Rows are points. Before rounding, the points of a table are all equally far from one centre. They may lie mostly on one side of it. Where is the centre, to within rounding?

Points:
[[ 0.69 -0.04]
 [ 0.15 -0.33]
 [ 0.37  0.56]
 [-0.16 -0.10]
 [-0.20  0.04]
 [ 0.22 -0.34]]
Centre: [0.25 0.12]

Points, 13 rows:
[[ 0.47  0.14 -0.24  0.14  0.22  0.54  0.15 -0.14]
 [ 0.35 -0.25 -0.26  0.10  0.02  0.50 -0.56  0.55]
 [ 0.25 -0.22 -0.47 -0.21  0.41  0.43 -0.07  0.40]
 [ 0.32  0.12 -0.13  0.27 -0.04  0.82 -0.03  0.12]
 [ 0.35  0.04 -0.69 -0.50  0.13  0.20 -0.26 -0.05]
 [ 0.38  0.22 -0.33 -0.47  0.23  0.45 -0.16  0.26]
 [ 0.18  0.20 -0.03 -0.24 -0.19  0.07 -0.67  0.21]
 [ 0.29 -0.27  0.20 -0.56  0.40  0.11 -0.37 -0.19]
 [ 0.14  0.10 -0.46 -0.25  0.05 -0.19 -0.14  0.13]
 [-0.05  0.18 -0.33 -0.69 -0.12  0.42 -0.35  0.13]
 [ 0.39  0.32 -0.26 -0.55 -0.24  0.11 -0.30  0.22]
 [ 0.30 -0.16 -0.12  0.57 -0.21  0.23 -0.39  0.04]
 [ 0.29 -0.35  0.01  0.46  0.09  0.26 -0.44  0.23]]
Centre: [ 0.28 -0.35 -0.11 -0.22 -0.23  0.36 -0.13 -0.03]

Points, 24 rows:
[[ 0.23  0.41 -0.20 -0.38  0.05 -0.60 -0.30  0.56 -0.43  0.04 -0.16  0.18
   0.27  0.10  0.15  0.27 -0.20 -0.17]
 [ 0.15  0.29  0.16 -0.32  0.37 -0.37  0.11  0.34  0.38  0.42 -0.16  0.08
   0.45 -0.13  0.06 -0.27  0.22 -0.20]
 [-0.38 -0.14  0.29 -0.41  0.48 -0.43 -0.18  0.75  0.37  0.47 -0.08  0.14
   0.10 -0.34  0.27  0.44 -0.25  0.20]
 [-0.17  0.15  0.42 -0.54  0.16 -0.24 -0.28  0.68 -0.22  0.24 -0.38  0.04
   0.19 -0.64  0.03 -0.08  0.22  0.18]
 [ 0.00  0.34  0.20 -0.36  0.39 -0.31 -0.76  0.51 -0.06  0.47 -0.34  0.44
   0.31 -0.05 -0.04  0.41 -0.30 -0.08]
 [ 0.09  0.36  0.16 -0.52  0.24 -0.41 -0.40  0.42 -0.54  0.14 -0.41  0.05
   0.19  0.16 -0.14  0.42  0.22 -0.03]
 [ 0.10 -0.27  0.45 -0.35  0.22 -0.25 -0.42  0.44 -0.16  0.26  0.01 -0.06
   0.26 -0.10  0.68  0.30 -0.20 -0.20]
 [ 0.51  0.22 -0.05 -0.19  0.35 -0.20 -0.69  0.44 -0.09  0.22 -0.59  0.22
   0.07 -0.01  0.17  0.56 -0.14  0.09]
 [ 0.19  0.06  0.19 -0.49  0.05 -0.67 -0.30  0.57 -0.02  0.46 -0.52  0.55
   0.46 -0.42  0.04  0.20  0.18 -0.06]
 [ 0.03  0.42  0.08 -0.18  0.11 -0.38 -0.42  0.69 -0.17  0.49 -0.01  0.01
   0.47 -0.32  0.15  0.64  0.12 -0.16]
 [ 0.21 -0.33  0.11 -0.44  0.28 -0.59 -0.32  0.30 -0.48  0.21 -0.18 -0.04
   0.18 -0.18  0.08  0.55  0.23  0.11]
 [ 0.11 -0.06 -0.03 -0.68  0.47 -0.15 -0.16  0.75 -0.22  0.25  0.05  0.15
   0.32  0.11  0.19  0.50 -0.20  0.13]
 [ 0.17  0.34  0.23 -0.63  0.31 -0.40 -0.36  0.13 -0.13 -0.11  0.13  0.26
   0.23 -0.46  0.17 -0.08 -0.18  0.24]
 [ 0.21 -0.01  0.35 -0.11  0.30 -0.39 -0.47  0.25  0.06  0.24 -0.09  0.11
   0.51 -0.01  0.07  0.22  0.56  0.16]
 [ 0.40  0.10 -0.03 -0.34  0.38 -0.24 -0.45  0.40 -0.28  0.49 -0.07 -0.19
   0.20 -0.45 -0.12  0.48 -0.19  0.06]
 [ 0.47  0.46 -0.08 -0.23  0.18 -0.41 -0.40  0.36  0.11  0.39 -0.54  0.32
   0.03 -0.08 -0.08  0.08  0.34  0.31]
 [-0.02 -0.06 -0.22 -0.22  0.31 -0.35 -0.29  0.21 -0.20  0.00  0.02  0.39
   0.12  0.43  0.34  0.15  0.11 -0.05]
 [ 0.34  0.11  0.24 -0.27  0.24  0.01 -0.22  0.51 -0.03  0.78 -0.36  0.22
   0.52 -0.05 -0.04  0.42 -0.06  0.21]
 [ 0.10  0.19 -0.02 -0.23  0.00 -0.91 -0.41  0.36 -0.21  0.19 -0.36 -0.17
   0.25 -0.11 -0.05  0.48  0.11  0.25]
 [-0.02  0.26  0.36  0.23  0.01 -0.19 -0.05  0.41 -0.09  0.40 -0.35  0.06
   0.00 -0.29 -0.41  0.18  0.29  0.29]
 [-0.12  0.11  0.59 -0.77  0.40 -0.39 -0.65  0.31  0.01  0.21 -0.40  0.05
   0.08 -0.39  0.31  0.47 -0.03  0.11]
 [ 0.06  0.30  0.48  0.09  0.29 -0.46 -0.17  0.41 -0.14  0.40  0.08  0.24
   0.32 -0.18  0.12  0.57  0.40  0.01]
 [-0.14 -0.11 -0.08 -0.24 -0.04 -0.47 -0.22  0.73  0.09  0.47 -0.08  0.47
   0.34 -0.08  0.55  0.61  0.06 -0.04]
 [ 0.13  0.28 -0.25 -0.11 -0.09 -0.58 -0.06  0.84 -0.15  0.41 -0.07  0.17
   0.01 -0.06  0.38  0.38  0.15 -0.24]]
Centre: [ 0.03  0.09  0.16 -0.34  0.04 -0.25 -0.15  0.31  0.13  0.18 -0.21  0.16
  0.01 -0.15  0.08  0.31 -0.04 -0.01]
